Each row is a point. Before rounding, the points of a table are all equally far from one centre. They may lie mostly on one side of it. Where is the centre, to within rounding?

Points (8 x 3):
[[ 0.17 -0.16  0.57]
 [-0.14 -0.57  0.36]
 [ 0.33  0.00 -0.05]
 [-0.31 -0.36  0.08]
 [ 0.41 -0.30 -0.11]
 [ 0.02 -0.03 -0.16]
 [ 0.24 -0.65  0.02]
 [ 0.37 -0.57  0.02]]
Centre: [ 0.10 -0.28  0.17]

Points:
[[-0.01 -0.46  0.23 -0.16  0.01 -0.16 -0.28 -0.06  0.30  0.61 -0.46]
 [-0.35 -0.46  0.47 -0.07  0.10 -0.45  0.10  0.00 -0.38 -0.04 -0.06]
 [-0.02  0.13  0.49 -0.35  0.13  0.24  0.10  0.40 -0.29  0.37  0.32]
 [-0.49 -0.42  0.55 -0.25 -0.39 -0.12  0.15  0.28  0.01 -0.07 -0.02]
 [-0.10 -0.35  0.13 -0.33  0.11  0.24  0.61  0.56  0.00  0.19  0.02]
 [ 0.07  0.15  0.61 -0.67  0.32 -0.42 -0.02  0.20  0.15  0.22 -0.07]
 [-0.38  0.18  0.15 -0.44 -0.23 -0.44  0.51  0.60  0.28  0.07  0.26]
 [-0.13 -0.59  0.08 -0.20  0.07 -0.08  0.02 -0.01  0.52  0.68 -0.30]
 [ 0.16 -0.21  0.09 -0.69  0.09 -0.15  0.33  0.48  0.52  0.35  0.14]
 [ 0.05 -0.59  0.36 -0.12  0.42 -0.20  0.37  0.03 -0.02 -0.04 -0.25]
 [-0.33 -0.28  0.50 -0.60 -0.42 -0.06 -0.03 -0.29 -0.01  0.37 -0.03]
 [-0.16  0.32 -0.37 -0.07  0.22 -0.55  0.12  0.18  0.55  0.13  0.14]
 [ 0.21 -0.34  0.55 -0.30 -0.04 -0.26 -0.04  0.00 -0.22  0.01  0.45]
 [ 0.02  0.03  0.50 -0.09  0.03 -0.47 -0.23  0.45  0.27  0.33 -0.48]
 [-0.29 -0.01  0.20 -0.08  0.72  0.16  0.40  0.12 -0.06  0.30  0.01]]
Centre: [-0.08  0.00  0.17 -0.10 -0.05 -0.21  0.24  0.03  0.13  0.30  0.01]

Points:
[[-0.42 -0.03  0.05 -0.27 -0.02  0.49  0.23  0.30 -0.05 -0.73 -0.34 -0.37
   0.28  0.48 -0.16  0.24 -0.33 -0.47  0.44 -0.24  0.41 -0.29  0.06 -0.18]
 [-0.51  0.04  0.68 -0.06 -0.25  0.04 -0.01  0.21  0.20 -0.39 -0.36 -0.06
  -0.07  0.41 -0.20  0.27  0.30 -0.42 -0.22 -0.24  0.42 -0.36  0.02 -0.36]
 [ 0.02  0.24  0.01 -0.51  0.01  0.53  0.30  0.06 -0.20 -0.74 -0.47  0.26
   0.21  0.19 -0.28  0.21  0.25 -0.02  0.50 -0.32 -0.17 -0.23  0.02 -0.88]
 [ 0.10 -0.35  0.21 -0.17 -0.34  0.24  0.40  0.33  0.30  0.44  0.11  0.29
   0.16  0.05  0.05  0.19 -0.09 -0.03  0.37 -0.07  0.58 -0.27  0.20 -0.24]
 [-0.49 -0.13  0.28 -0.28 -0.42  0.64  0.11  0.10  0.44 -0.26 -0.21  0.23
  -0.30  0.50 -0.49  0.17 -0.06 -0.37  0.22  0.10  0.39 -0.07  0.09 -0.51]
 [-0.34 -0.10  0.25 -0.12 -0.19  0.11  0.31  0.46 -0.29 -0.30 -0.03  0.53
  -0.02  0.04 -0.20  0.09 -0.37  0.00  0.70 -0.50  0.33  0.03  0.25 -0.11]
 [-0.40  0.06  0.26 -0.31 -0.63  0.69  0.59  0.19 -0.06 -0.13 -0.27  0.15
   0.03  0.25 -0.15  0.43 -0.23 -0.50  0.05 -0.13 -0.11 -0.38  0.08 -0.72]
 [-0.50  0.48 -0.08 -0.02 -0.24  0.27  0.55  0.20 -0.10 -0.42  0.14 -0.34
  -0.06  0.14 -0.03  0.30 -0.24 -0.18 -0.11 -0.05  0.26 -0.29  0.02 -0.05]
 [-0.40 -0.04  0.32  0.15 -0.04  0.31 -0.03 -0.04  0.41 -0.63 -0.11 -0.25
   0.15  0.32  0.02 -0.05 -0.33 -0.63  0.27 -0.56  0.03  0.01  0.31 -0.54]
 [-0.28 -0.19  0.43 -0.40 -0.33  0.38  0.49  0.16 -0.22 -0.37  0.09  0.04
   0.42 -0.16 -0.32  0.54 -0.13 -0.40  0.42 -0.32 -0.21  0.11  0.23 -0.49]
 [-0.07  0.08 -0.08 -0.07 -0.64  0.33  0.06  0.29 -0.30 -0.39  0.48 -0.03
   0.28  0.17 -0.41  0.68 -0.26 -0.06  0.21 -0.51  0.06 -0.17  0.33 -0.56]
 [-0.22  0.40  0.01 -0.03 -0.03  0.09  0.23 -0.29 -0.06 -0.46 -0.70 -0.14
  -0.20 -0.02 -0.38  0.17  0.47 -0.23  0.11  0.23  0.05 -0.16  0.25 -0.08]
 [-0.26  0.14 -0.02 -0.46 -0.42  0.19  0.39  0.34 -0.36 -0.23  0.01  0.02
   0.44  0.26  0.29  0.03 -0.09 -0.08  0.21  0.03  0.21  0.13  0.00 -0.68]
 [ 0.00 -0.28  0.14 -0.15 -0.24  0.37  0.34  0.50 -0.39 -0.14 -0.34  0.05
  -0.45 -0.16 -0.42 -0.09 -0.06 -0.34 -0.02 -0.12  0.01  0.04 -0.04 -0.55]
 [-0.38  0.37  0.38  0.18 -0.02  0.42 -0.07  0.13 -0.29 -0.47  0.05  0.14
   0.01  0.46 -0.06  0.14 -0.16 -0.50 -0.11 -0.26 -0.13  0.02  0.59  0.18]
 [-0.16 -0.44  0.13  0.11 -0.22  0.90  0.18  0.05 -0.32 -0.36 -0.09  0.26
   0.36  0.39 -0.06  0.19  0.24 -0.45  0.68 -0.13  0.27 -0.02  0.00 -0.44]
 [-0.24  0.24  0.18  0.28  0.12  0.41  0.07 -0.02 -0.22 -0.73 -0.75  0.00
   0.31  0.05 -0.44  0.09  0.02 -0.23 -0.11 -0.39 -0.01 -0.01  0.33 -0.47]
 [-0.11 -0.11  0.46 -0.24  0.09  0.67  0.08  0.21  0.09 -0.35  0.18  0.04
   0.24  0.32 -0.34  0.06 -0.13 -0.26  0.30 -0.61  0.28  0.10  0.02 -0.87]
 [-0.27  0.13 -0.20 -0.04 -0.52  0.52 -0.10  0.39 -0.16 -0.15  0.04  0.05
   0.03  0.58  0.48  0.28 -0.17 -0.33  0.11  0.16  0.33 -0.16  0.19 -0.17]
 [-0.33 -0.19  0.14 -0.17 -0.30 -0.14  0.55  0.51  0.05 -0.04 -0.11 -0.18
   0.33 -0.10 -0.36  0.19  0.42 -0.34  0.15  0.27  0.51 -0.31  0.54 -0.41]
 [ 0.04  0.04  0.45  0.20 -0.13 -0.07 -0.17  0.04 -0.27 -0.36 -0.49  0.25
  -0.03  0.11 -0.17  0.31 -0.29 -0.29 -0.16 -0.39  0.22 -0.35  0.01 -0.21]
 [-0.21  0.16  0.45 -0.17  0.09  0.21  0.14 -0.13 -0.23 -0.16 -0.31 -0.66
   0.16  0.14 -0.40  0.46  0.10 -0.49  0.24 -0.65  0.08 -0.13  0.18 -0.58]
 [-0.14 -0.04  0.17  0.00 -0.40  0.58  0.39 -0.10 -0.09 -0.25 -0.09  0.25
  -0.10  0.58 -0.21  0.45 -0.13 -0.34 -0.23 -0.02  0.42 -0.53 -0.05 -0.66]
 [-0.32  0.11  0.10  0.06 -0.19  0.61  0.49  0.01 -0.44  0.07 -0.34 -0.14
  -0.12  0.09 -0.17  0.25 -0.16 -0.25  0.24  0.26  0.18  0.16 -0.04 -0.29]
 [ 0.22  0.16  0.23 -0.10  0.03  0.22  0.71  0.21 -0.34 -0.78 -0.21 -0.08
   0.08  0.28 -0.16  0.49 -0.10 -0.23  0.56 -0.27  0.17 -0.43  0.31 -0.42]
 [-0.41 -0.38  0.24  0.04  0.02  0.43 -0.01  0.51 -0.42 -0.28 -0.05 -0.25
  -0.41  0.38 -0.07 -0.01 -0.15 -0.43 -0.03 -0.68  0.19 -0.49  0.20 -0.46]
 [-0.53 -0.47  0.17 -0.19 -0.64  0.21  0.63 -0.03  0.09 -0.14  0.14 -0.33
  -0.15 -0.03 -0.02  0.16  0.26 -0.58  0.11 -0.08  0.02 -0.39  0.29 -0.46]
 [-0.36  0.25  0.09 -0.07 -0.36  0.76  0.45 -0.02 -0.15 -0.35 -0.04  0.04
  -0.23  0.05 -0.11  0.00  0.29 -0.48  0.05 -0.85  0.27 -0.39  0.18 -0.65]
 [-0.15  0.34  0.35 -0.02 -0.08  0.19  0.28  0.42 -0.27 -0.53 -0.02 -0.37
  -0.07  0.45  0.11  0.17  0.09  0.00  0.44 -0.10  0.40  0.11  0.21 -0.67]
 [-0.77 -0.26  0.10  0.13 -0.01  0.15  0.22 -0.25 -0.14  0.01 -0.24 -0.07
  -0.15  0.44  0.02  0.05  0.16  0.06 -0.42  0.00  0.21 -0.17 -0.08 -0.37]]
Centre: [-0.19 -0.08 -0.08 -0.08 -0.06  0.26  0.15  0.16  0.03 -0.13 -0.11  0.07
  0.08  0.28 -0.18  0.18  0.19 -0.16  0.20 -0.28 -0.05 -0.25  0.36 -0.33]

Points:
[[ 0.28  0.31 -0.25  0.27  0.22 -0.24  0.03  0.32 -0.26  0.49  0.34  0.69
  -0.36  0.03 -0.47 -0.20  0.15  0.09 -0.08  0.34 -0.31  0.19  0.39 -0.08]
 [ 0.26  0.32  0.35 -0.28  0.08 -0.64 -0.04 -0.21 -0.25  0.08  0.38  0.58
  -0.70 -0.04  0.21  0.19  0.25  0.10  0.34  0.01  0.24  0.48  0.08 -0.06]
 [ 0.23  0.16  0.10 -0.53  0.29 -0.29  0.05 -0.19 -0.47  0.36  0.50  0.62
  -0.78  0.14 -0.28 -0.06  0.24  0.06 -0.18 -0.16  0.29  0.29  0.52  0.06]
 [ 0.10  0.32 -0.16  0.12 -0.12 -0.49  0.46 -0.05 -0.48  0.22  0.26  0.02
  -0.43  0.30  0.00  0.03  0.45 -0.24 -0.18  0.05 -0.22  0.31  0.60 -0.15]
 [ 0.44  0.29  0.15 -0.39  0.26 -0.57  0.18  0.18 -0.25  0.33  0.18  0.32
  -0.40  0.12 -0.21  0.23  0.09  0.15 -0.09  0.17 -0.01  0.50  0.51  0.02]
 [ 0.09  0.07  0.37  0.07 -0.06  0.03 -0.04  0.08 -0.32  0.28  0.33  0.34
  -0.33  0.63  0.14  0.01 -0.02 -0.43 -0.19 -0.19 -0.02  0.90  0.26 -0.32]
 [ 0.50 -0.09 -0.52 -0.20  0.26 -0.29  0.11  0.41  0.27  0.33  0.03  0.76
  -0.74 -0.08 -0.38 -0.01  0.20 -0.15 -0.10 -0.02 -0.01 -0.14  0.20  0.30]
 [ 0.28  0.25 -0.31 -0.40  0.04  0.10  0.29  0.07 -0.69  0.12 -0.04  0.36
  -0.52  0.14  0.30 -0.03  0.23 -0.13 -0.15  0.20 -0.44  0.00  0.26  0.01]
 [ 0.35  0.23  0.04 -0.35 -0.21 -0.51  0.33  0.14 -0.12  0.14 -0.04  0.49
  -0.55  0.12  0.30 -0.27  0.13 -0.19  0.11  0.17  0.04 -0.15  0.44  0.41]
 [ 0.24  0.22  0.04 -0.09  0.37 -0.89  0.29 -0.20 -0.04  0.15  0.23  0.50
   0.12 -0.04 -0.09  0.18 -0.21  0.08  0.01 -0.19 -0.01  0.18 -0.16 -0.23]
 [ 0.30  0.15  0.25  0.19 -0.26 -0.75  0.38 -0.30  0.18  0.24  0.20  0.53
  -0.36  0.03  0.19  0.10  0.19 -0.17  0.03 -0.25 -0.10  0.27  0.53  0.10]
 [ 0.12  0.69  0.07 -0.08  0.34 -0.16  0.16 -0.22 -0.18  0.34  0.63  0.39
  -0.36  0.02 -0.27  0.00  0.26 -0.15 -0.30  0.09 -0.35  0.27  0.37  0.23]
 [ 0.55  0.16  0.05 -0.57  0.31 -0.53  0.26 -0.13 -0.16  0.12  0.44  0.50
  -0.53  0.32 -0.14  0.13  0.13 -0.34 -0.25 -0.02 -0.33  0.13  0.35  0.30]
 [ 0.08  0.13  0.00 -0.16 -0.28 -0.53  0.44 -0.08 -0.48  0.26  0.06  0.13
  -0.28  0.25 -0.07  0.36  0.12  0.09 -0.39  0.36  0.10 -0.12  0.13 -0.22]
 [ 0.24 -0.17  0.05  0.03  0.37 -0.42  0.10  0.35 -0.42  0.71  0.40  0.22
  -0.73 -0.12 -0.37 -0.15  0.11 -0.01 -0.46  0.46  0.25  0.51  0.03 -0.02]
 [ 0.34  0.07 -0.33 -0.14  0.32 -0.46  0.34  0.36 -0.24 -0.20  0.35 -0.18
  -0.56  0.09 -0.23  0.32  0.09 -0.14 -0.13  0.02  0.19  0.35  0.72 -0.02]
 [ 0.39  0.20 -0.08 -0.01  0.05 -0.44  0.47 -0.25 -0.21 -0.03  0.24  0.50
  -0.37 -0.19  0.09 -0.08  0.52 -0.29 -0.50 -0.13  0.19  0.39  0.55 -0.43]
 [ 0.37  0.14  0.29 -0.42  0.09 -0.30  0.11  0.12 -0.46  0.33  0.40  0.42
  -0.35  0.41 -0.27 -0.10  0.32 -0.29 -0.04  0.12 -0.24 -0.06  0.48 -0.25]
 [-0.03 -0.06 -0.03 -0.07  0.13 -0.29  0.24  0.18 -0.19 -0.29  0.69  0.72
  -0.94  0.29  0.31 -0.35  0.26 -0.13 -0.10 -0.29 -0.02  0.39  0.61 -0.35]
 [ 0.15 -0.24  0.05 -0.13  0.28 -0.45  0.63  0.28 -0.22  0.12  0.17  0.73
  -0.44  0.28  0.43  0.23  0.00  0.17 -0.24  0.22 -0.30  0.13  0.45  0.31]
 [ 0.27  0.18 -0.66 -0.18 -0.05 -0.51  0.55 -0.03 -0.20  0.06  0.47  0.44
  -0.48  0.29 -0.13  0.28 -0.01  0.00 -0.35  0.26  0.17  0.36  0.28 -0.13]
 [ 0.36  0.45  0.40 -0.27  0.55 -0.14  0.37  0.01 -0.15  0.07  0.22 -0.04
  -0.44 -0.20  0.19 -0.13  0.40 -0.20 -0.03 -0.13  0.05  0.11  0.47  0.35]
 [ 0.09  0.24 -0.36  0.27  0.34 -0.35  0.38  0.14  0.10 -0.05  0.26  0.60
  -0.64  0.33  0.11  0.17  0.60 -0.10 -0.35 -0.03 -0.16  0.68  0.11  0.51]
 [ 0.36  0.24 -0.11 -0.12  0.34 -0.55  0.43  0.15  0.05  0.14 -0.17  0.42
  -0.51  0.59  0.20 -0.13  0.31 -0.14  0.03  0.28  0.03  0.33  0.33 -0.06]
 [ 0.21  0.26  0.23 -0.03  0.20 -0.68  0.49  0.36  0.02  0.44  0.10  0.41
  -0.34  0.10  0.17 -0.50  0.39  0.34 -0.15  0.00  0.01  0.15  0.15  0.20]
 [ 0.36  0.15  0.14  0.21  0.04  0.17  0.64 -0.36 -0.38  0.20  0.29  0.54
  -0.15 -0.03 -0.23 -0.16 -0.16  0.30 -0.23  0.23 -0.11 -0.14  0.31  0.01]
 [ 0.24  0.23  0.39  0.03  0.25 -0.06  0.48  0.34 -0.14  0.46  0.16  0.29
  -0.70  0.08 -0.42 -0.22  0.48 -0.19 -0.43 -0.10 -0.33  0.07 -0.07 -0.17]
 [ 0.14  0.14 -0.26 -0.09  0.03 -0.46  0.37 -0.33 -0.36  0.19  0.91  0.15
  -0.81  0.10  0.03  0.00  0.23  0.15 -0.47  0.44  0.22  0.07  0.33  0.09]
 [ 0.24  0.12 -0.21  0.09  0.20 -0.30  0.50  0.26 -0.05  0.46  0.02  0.28
  -0.58  0.01  0.29  0.47  0.31 -0.23 -0.23 -0.33 -0.57  0.08  0.16  0.16]]
Centre: [ 0.09 -0.26 -0.05  0.07  0.14 -0.10  0.00  0.02 -0.05  0.00  0.34  0.24
 -0.40  0.03  0.06 -0.10  0.11 -0.06 -0.17 -0.07  0.05  0.16 -0.01  0.05]

Points:
[[ 0.39 -0.25 -0.29 -0.06  0.25  0.16  0.38 -0.21  0.34  0.21  0.22  0.02
   0.01 -0.04  0.02  0.01 -0.39  0.30 -0.97 -0.18 -0.31  0.19  0.37 -0.13]
 [ 0.19 -0.35 -0.52 -0.08  0.20  0.21  0.60  0.13  0.08  0.03 -0.01  0.37
   0.00 -0.15  0.10  0.20 -0.24  0.27 -0.90 -0.08 -0.13  0.10  0.33  0.31]
 [ 0.42 -0.28 -0.28 -0.04  0.00  0.18  0.35 -0.23  0.39  0.30  0.02  0.15
  -0.11  0.18 -0.03  0.12 -0.23  0.31 -0.85  0.01 -0.33  0.28  0.32  0.15]
 [ 0.22 -0.16 -0.46  0.06  0.16  0.22  0.48  0.08  0.38  0.14  0.17  0.26
  -0.24 -0.19  0.06 -0.07 -0.18  0.32 -1.00 -0.08 -0.04 -0.09  0.50  0.05]
 [ 0.10 -0.32 -0.52  0.17  0.35  0.15  0.53 -0.20  0.51 -0.05  0.00  0.17
   0.01 -0.07 -0.08  0.16 -0.20  0.27 -0.90  0.05 -0.06  0.10 -0.06  0.19]
 [ 0.33 -0.17 -0.41  0.09  0.11  0.27  0.53 -0.20  0.27 -0.08  0.24  0.30
  -0.33  0.12  0.21 -0.14 -0.07  0.33 -0.78 -0.26 -0.34  0.14  0.73  0.15]
 [ 0.18 -0.47 -0.38 -0.17  0.11  0.14  0.45 -0.11  0.23 -0.01 -0.23  0.51
   0.12 -0.13  0.33  0.09 -0.15  0.31 -0.92 -0.11 -0.30  0.01  0.23  0.07]
 [ 0.25 -0.36 -0.37 -0.12  0.23  0.36  0.67 -0.25  0.08  0.07 -0.23  0.17
   0.00 -0.08  0.11 -0.14 -0.16  0.48 -0.90 -0.14 -0.38  0.07  0.18  0.20]
 [ 0.21 -0.10 -0.50 -0.06  0.28  0.10  0.27 -0.11  0.27 -0.12  0.21  0.03
   0.24 -0.09  0.10  0.01 -0.29  0.45 -0.94  0.02 -0.09  0.28  0.53  0.46]
 [ 0.07 -0.17 -0.32 -0.10 -0.12  0.30  0.52 -0.52  0.28  0.27  0.16  0.38
   0.01  0.13  0.37 -0.09 -0.27  0.14 -0.72 -0.31 -0.13 -0.01  0.28  0.28]
 [ 0.34 -0.35 -0.48 -0.11  0.25  0.31  0.25 -0.38  0.28 -0.11  0.21  0.35
   0.13 -0.14  0.12 -0.20  0.00  0.21 -1.00 -0.30 -0.18  0.38  0.42  0.19]
 [ 0.05 -0.20 -0.48 -0.22  0.27  0.23  0.61 -0.16  0.24  0.12  0.04  0.27
  -0.19 -0.20  0.12 -0.16 -0.17  0.20 -0.94 -0.01 -0.28 -0.03  0.18  0.11]
 [ 0.12 -0.40 -0.31 -0.06  0.15  0.28  0.54 -0.24  0.32  0.01  0.03  0.33
   0.04 -0.03  0.35 -0.02 -0.32  0.27 -0.97 -0.20 -0.14  0.40  0.34  0.07]
 [ 0.25 -0.44 -0.56 -0.03  0.22  0.07  0.71 -0.09  0.22  0.19 -0.03  0.11
   0.03 -0.03 -0.18  0.04 -0.01  0.25 -0.87  0.07 -0.28  0.18  0.31 -0.05]
 [ 0.34 -0.24 -0.37 -0.04  0.27  0.40  0.60 -0.30  0.20  0.30  0.46  0.26
   0.09 -0.11  0.22 -0.02  0.01  0.39 -0.88 -0.06 -0.35  0.04  0.30  0.16]
 [ 0.33 -0.53 -0.34 -0.30  0.13  0.12  0.33 -0.20  0.15  0.17  0.35  0.19
  -0.07 -0.08  0.28 -0.22 -0.09  0.04 -0.92 -0.03 -0.22  0.09  0.33  0.30]
 [ 0.34 -0.24 -0.14  0.01  0.54  0.07  0.61 -0.40  0.15  0.13  0.11 -0.02
  -0.16 -0.11  0.07  0.00 -0.15  0.12 -0.95 -0.15 -0.43 -0.01  0.04  0.25]
 [ 0.44 -0.28 -0.28  0.12 -0.01  0.09  0.48 -0.19  0.28  0.22 -0.29  0.42
   0.02 -0.36  0.20  0.20 -0.10  0.18 -0.90  0.26 -0.05 -0.08  0.25  0.04]
 [ 0.18 -0.35 -0.29 -0.25  0.10  0.40  0.41 -0.16  0.39  0.20  0.11 -0.05
   0.07  0.01  0.06 -0.37  0.03  0.30 -0.89  0.15  0.06  0.26  0.26  0.30]
 [ 0.00 -0.48 -0.03 -0.01  0.13  0.32  0.73 -0.30  0.23  0.01  0.27  0.04
   0.47 -0.07 -0.06  0.14 -0.05  0.20 -0.69 -0.36 -0.03  0.09  0.34  0.19]
 [ 0.38 -0.24 -0.20 -0.02  0.25  0.31  0.63 -0.30  0.18  0.07  0.20  0.14
   0.19 -0.24  0.09 -0.50 -0.37  0.27 -0.97 -0.23 -0.28  0.19  0.18  0.18]
 [ 0.31 -0.28 -0.34 -0.23 -0.12  0.41  0.44 -0.15  0.29  0.17  0.07  0.39
   0.02 -0.07  0.03  0.18 -0.04  0.24 -0.72  0.07 -0.35 -0.10  0.34  0.21]
 [ 0.23 -0.33 -0.39 -0.38  0.13  0.17  0.56 -0.19  0.11  0.25  0.25  0.15
  -0.05 -0.20  0.23  0.03 -0.23  0.24 -0.87 -0.01 -0.01  0.00  0.13  0.00]
 [ 0.04 -0.15 -0.44 -0.08  0.26  0.40  0.74 -0.28  0.42  0.24  0.14  0.12
  -0.04 -0.15  0.02 -0.14 -0.07  0.03 -0.76  0.00 -0.22  0.27  0.38 -0.09]
 [ 0.13 -0.21 -0.38 -0.18  0.01  0.30  0.56 -0.32  0.36  0.09 -0.19  0.37
   0.13 -0.27  0.20  0.15 -0.13  0.29 -0.92 -0.09 -0.19  0.10  0.36  0.06]
 [ 0.01 -0.46 -0.27 -0.12  0.24  0.53  0.41  0.04  0.15  0.28  0.05  0.21
   0.18  0.17  0.07 -0.15 -0.11  0.40 -0.81 -0.13 -0.25  0.13  0.08 -0.06]
 [ 0.03 -0.36 -0.21 -0.01  0.04  0.58  0.54 -0.28  0.20 -0.01  0.06  0.24
   0.03 -0.17  0.04  0.09 -0.16  0.11 -1.05 -0.09 -0.21 -0.07  0.22  0.20]
 [ 0.35 -0.21 -0.16 -0.26  0.10  0.19  0.59 -0.15  0.28  0.03  0.19  0.12
   0.11 -0.14  0.39  0.11 -0.23  0.21 -1.13 -0.08 -0.20  0.17  0.40  0.17]
 [ 0.30 -0.37 -0.07 -0.20  0.20  0.36  0.61 -0.30  0.14  0.05 -0.13  0.20
   0.15 -0.14 -0.25 -0.01 -0.12  0.30 -0.63  0.04 -0.18  0.17  0.51  0.10]
 [ 0.19 -0.13 -0.64 -0.15  0.02  0.24  0.49 -0.27  0.45  0.03 -0.03  0.26
   0.14 -0.17  0.46 -0.14 -0.19  0.42 -0.96 -0.20 -0.13  0.17  0.12  0.02]]
Centre: [ 0.28 -0.01 -0.21  0.26  0.07  0.10  0.32 -0.09  0.03 -0.11  0.04  0.03
  0.18  0.00  0.24 -0.14  0.11  0.07 -0.52 -0.09 -0.07  0.06  0.17  0.05]
